Each row of a before or after table is a point. The points were changed in one or more steps. Then noise was added and the rows were shuffled. The steps act on columns, c1 being the first. Write out the steps. A step turns or swaps two columns, mirrors them in a line or flattens them onto one, adds a multiple of one to another, or multiplies or shifts one. Angles are multiples of 10 degrees, from the lower column toward the higher: turns from -170 to 170, lines from 10 to 170 but not 90. Use the fewest steps. Two steps may share a column if one is a turn and the other turns, adds or multiplies; they go together, in the order done. Otherwise the lowest column goes first.

Before (12 x 2)
-0.029,-0.005
0.077,-0.035
0.043,0.002
-0.038,0.040
0.085,0.006
0.021,-0.065
0.009,-0.020
0.014,0.023
0.074,-0.039
0.026,0.026
-0.014,-0.094
0.087,-0.004
After (12 x 2)
-0.087,0.030
0.022,-0.031
0.000,-0.085
0.044,0.025
-0.016,-0.004
-0.063,-0.009
0.024,-0.017
-0.054,-0.075
-0.053,-0.067
-0.006,0.030
-0.006,-0.039
-0.017,-0.084
Steps: turn c1 and c2 by -100 degrees

Before (8 x 6)
-0.026,-0.059,0.045,-0.006,0.028,-0.014
-0.015,-0.021,0.030,-0.036,-0.048,-0.030
-0.060,0.071,0.010,0.026,-0.022,-0.015
-0.050,-0.003,0.043,-0.002,0.043,-0.038
0.032,-0.064,-0.068,-0.030,-0.042,-0.041
-0.029,0.055,-0.009,-0.025,0.003,0.022
-0.022,-0.052,-0.006,0.015,-0.038,0.012
0.148,-0.041,0.050,0.016,0.016,-0.024
After (8 x 6)
-0.013,-0.014,0.046,0.011,0.006,-0.060
0.091,-0.019,0.050,-0.141,0.011,-0.045
-0.023,-0.036,0.041,0.030,0.014,0.000
-0.040,-0.027,0.036,-0.016,-0.018,-0.020
-0.010,-0.018,0.010,0.062,-0.012,0.066
-0.008,-0.040,-0.067,-0.029,-0.021,-0.064
-0.041,0.021,-0.003,0.014,0.000,0.056
0.009,0.012,-0.003,0.028,-0.007,-0.053
Steps: turn c1 and c4 by -60 degrees; add -0.3 times c3 to c4; swap c2 and c6; multiply c5 by 0.4

Before (9 x 11)
0.007,0.004,0.020,0.033,0.017,-0.029,-0.046,-0.023,-0.083,0.019,-0.007
-0.026,-0.050,0.034,0.040,0.001,-0.003,0.037,-0.027,0.036,0.010,0.011
-0.036,0.001,-0.050,0.050,0.012,0.000,0.018,-0.003,0.032,-0.061,-0.027
0.057,-0.027,0.012,0.049,0.008,0.016,0.046,0.031,0.012,0.012,-0.005
-0.027,-0.042,0.041,0.004,-0.020,-0.007,-0.025,0.033,0.007,-0.013,-0.058
-0.036,-0.018,0.003,-0.087,0.004,0.029,-0.065,0.025,0.054,-0.061,-0.014
-0.042,-0.024,0.036,0.008,0.017,0.006,0.028,0.021,-0.228,0.018,0.009
-0.019,0.015,0.039,0.035,0.016,0.029,0.054,-0.029,0.029,0.008,-0.049
-0.036,-0.003,-0.122,0.032,0.015,0.024,0.034,0.030,0.036,0.035,-0.027
After (9 x 11)
0.058,-0.027,0.012,-0.038,0.006,0.008,0.046,0.041,0.025,0.011,-0.001
-0.045,-0.024,0.051,0.166,0.012,-0.012,0.024,0.019,0.152,0.022,-0.021
-0.032,-0.001,-0.158,-0.050,0.009,0.021,0.042,0.030,0.003,0.034,-0.039
-0.030,0.003,-0.065,-0.058,0.013,0.052,0.025,-0.006,0.020,-0.061,0.078
-0.027,-0.050,0.045,-0.060,-0.001,-0.017,0.038,-0.031,0.009,0.006,-0.008
-0.035,-0.020,0.008,0.015,0.007,0.055,-0.062,0.028,-0.097,-0.061,0.112
-0.021,0.012,0.052,-0.048,0.016,0.055,0.058,-0.030,0.006,0.005,-0.004
-0.024,-0.039,0.058,-0.014,-0.016,0.057,-0.025,0.032,-0.005,-0.010,-0.007
0.006,-0.001,0.027,0.040,0.011,-0.008,-0.046,-0.025,0.077,0.017,-0.051
Steps: multiply c3 by 1.3; turn c4 and c9 by 130 degrees; add -1.5 times c10 to c6; turn c6 and c11 by 70 degrees
